Each row is a point. The window is the flat piece filled in between its corners: a triangle in 3 columns, a solid with four corners in 4, and so on. A path goes straight from each point to the next, and from the last back to the first. List the points from which the path goes on through the window.

Window (3 x 3)
[[  3 -21  17]
 [-61   8 -38]
 [ 29  -5  11]]
Path:
(1): [ -9 -41 -25]
(2): [-31  -9 -75]
(3): [-77  24 -16]
(4): [16  6 36]
(5): [ 23 -32   8]
(6): [-26 -22 -38]
(7): [-17  22   4]
(8): [-54  44  -8]
(9): [-28 -38 -44]
(10): [ 46 -14 -28]
(11): [ 0  4 38]
(12): [-41  30   2]
Through the window after points: 6, 8, 10, 12

Window (4 x 4)
[[ -9  32  15  -3]
 [ 11 -42  24 -15]
 [ 79 -18  23   1]
 [-62  21 -33  14]]
Path:
(1): [ 10  23 -64 -17]
(2): [37 12 57 39]
(3): [-9 37 20 39]
(4): [-26  25 -24 -10]
(5): [-52  36 -36  -3]
(6): [-38 -26   1  47]
(7): [-15  15  17  33]
(8): [  8  27 -38 -39]
Through the window after points: 5

Window (4 x 4)
[[-19  13 -28 -22]
 [ 15  37 -92 -14]
 [  4  24  54  56]
 [ -7 -28 -27  -4]]
Path:
(1): [-1 -8 14 -8]
(2): [-28 -23 -36  64]
(3): [ -6   7 -25  30]
(4): [39 31  8 13]
(5): [14 18 17 10]
(6): [-49  19   3  38]
(7): [-49   3  14  69]
(8): [29 16 41 -5]
(9): [ 29  36  49 -20]
(10): [-6 19 23 67]
(11): [-24  45 -27  48]
(12): [  5   7  36 -24]
Through the window after points: 5, 9

Window (6 x 6)
[[ 15 -21   2 -45  23  10]
 [ -6 -25 -40 -24  36  12]
 [ -5 -21  14  17  -9 -10]
 [-10  43 -33 -47  34  30]
 [  2 -26   8 -21  79  66]
 [ 68  23 -12  46 -67  29]]
Path:
(1): [19 19 -1  5 31  1]
(2): [-14 -68   1 -12   4  55]
(3): [-10  -5  30   8 -42  30]
(4): [ 72  -2 -47  33  15 -18]
(5): [ 26   1 -30 -33  56   0]
(6): [-45 -16 -13   0 -23  34]
(7): [ 26  -6 -22  16 -42  34]
(8): [67 50 -7 17 14  3]
(9): [ 23 -11 -11 -21  68   6]
(10): [-37 -14   6   4 -31  51]
(11): [-34  -7  18 -63  -7  35]
(12): [  8   4 -31 -28  73   5]
Through the window after points: 1, 3, 5, 7, 9

Window (6 x 6)
[[ 49 -11 -39  60 -12  22]
 [-10 -11  30  -6 -44  11]
 [ 12 -20  56  -6  11  23]
 [ 58  14 -62   0 -23  26]
 [-54  67  65  18  36 -11]
 [ -4 -28 -65   7  -5  29]]
Path:
(1): [-11  20  32  26  18 -15]
(2): [ -1  23  42  23  21 -36]
(3): [ -1  12  30 -10 -20  69]
(4): [ -4 -24   5   5 -17  78]
(5): [  4  16  30  18 -19 -14]
(6): [ 52 -39 -29  -2 -18 -19]
(7): [  5  30 -10  66 -10  65]
(8): [-21  28   6 -31 -28  84]
(9): [-10  36   4  49  28 -38]
(10): [-14  10   4 -20 -25 -47]
(11): [ 7  5 -2 18 12 72]
(12): [-19   4  19   5  -2  42]
Through the window after points: 6
